Each row is a point. To make a cloud, some directions were put in groups of two or more. Within a group, all points are equally far from the middle, so they leave a hole (a ring in 2 directions, a hollow ball in 3). The other directions are filled evenly. Then the cloud was stretched, turned, moved and blurred a little. Count the holes, and give their numbers of directions, smallest first.
In the rows, zero is written as 128.

Cloud (20 x 3):
[[152 187 176]
 [131  99  83]
 [174 134 105]
 [180 149 115]
 [143 107  83]
 [184  96 114]
 [109 146  78]
 [140 174  72]
 [ 91 176 152]
 [ 64 198 125]
 [104 192 173]
 [140 138  78]
 [140  89 112]
 [170 177 141]
 [124 165 117]
 [ 89  99 100]
 [164  61 135]
 [132  80 103]
 [161  95 166]
 [175  68 104]]
Holes: 0

Cloud, 27 rows:
[[ 87 120 107 136]
 [189 136 123 156]
 [182 125 133 105]
 [106  90 210  70]
 [ 81  88 209 115]
 [ 79 169 166 174]
 [ 86 117 185 132]
 [118 189 136  52]
 [155  83 129 148]
 [ 88 113 153 104]
 [102 108  86 151]
 [ 73 111 123  98]
 [117 188 148  86]
 [155  61 125  68]
 [143 143 104  98]
 [ 85 128 219 184]
 [ 87 117 165 152]
 [101  96  91 199]
 [144 119  90 117]
 [110 197 109 156]
 [107 135 102 124]
 [162  80 137  75]
 [ 85 144 117  94]
 [115 132 131 153]
 [140 186 127 101]
 [ 91 165 121 179]
 [141 172  94  49]]
Holes: 0

Cloud:
[[129 158 119 163 159 143]
 [179 169 172  82 132 217]
 [115 197 119 152 113 174]
 [130 134  50 148 135  91]
 [182 140 149 129 146 156]
 [180  87 119 113 128 109]
 [158 150 215 125 133 200]
 [104 121 203 160 180 183]
 [147 190  78 109 107 140]
 [158 151 185  82 161 184]
 [ 90 210  80 130 178 104]
 [181 109  70 125 138 126]
 [172  81 134  60  57 129]
 [129 109  86  45 163 127]
 [115 147 184 125 108 132]
 [143 106  84  43 160 129]
 [164 147  56 144  93 121]
 [163 168 134  37 124 120]
 [173 137  98 113 112 207]
 [144 166 140 142 167 104]
 [ 86 144 136 172 138 142]
 [198 132 149  84 129 213]
 [168 136  93  69 137 153]
 [113 165 178 177 137 127]
 [115 127 134 177 111  57]
 [ 98 106 131 143 124  86]
 [ 98 123 157 179  98 170]
 [ 46 154 197 200 149 154]
 [109 101 173 154 153  81]
 [127 111  67 170 145 152]
 [152 132 108  66 153 202]
 [101  86 115 141 117 172]
 [157 114 112  96 131  87]
 [135 126 141 154 118  77]
 [ 88 205 142 152 174 106]
 [ 89 115 196 155 144  96]
 [ 73 129 104 139  98 113]
 [113 210 105 109 141 154]
 [106 115 164 151  93 169]
 [131 154  85 134 128 201]
 [132 144 160 188 110 117]
 [135 102 220 122 152 198]
 [ 76 131 165 118 144 120]
 [135  60 154  64 125 120]
 [139 101 232 138 107 152]
 [139 176 137 100 180 162]
 [106 141 119 177 197 115]
 [155 158 145 130 146 119]
 [168  97 166 106  97 131]
 [161 174  66 136 144 146]
 [130 144  70 147  86 123]
 [187  76 125  65 118 101]
 [113 177 151  91 210 139]]
Holes: 0
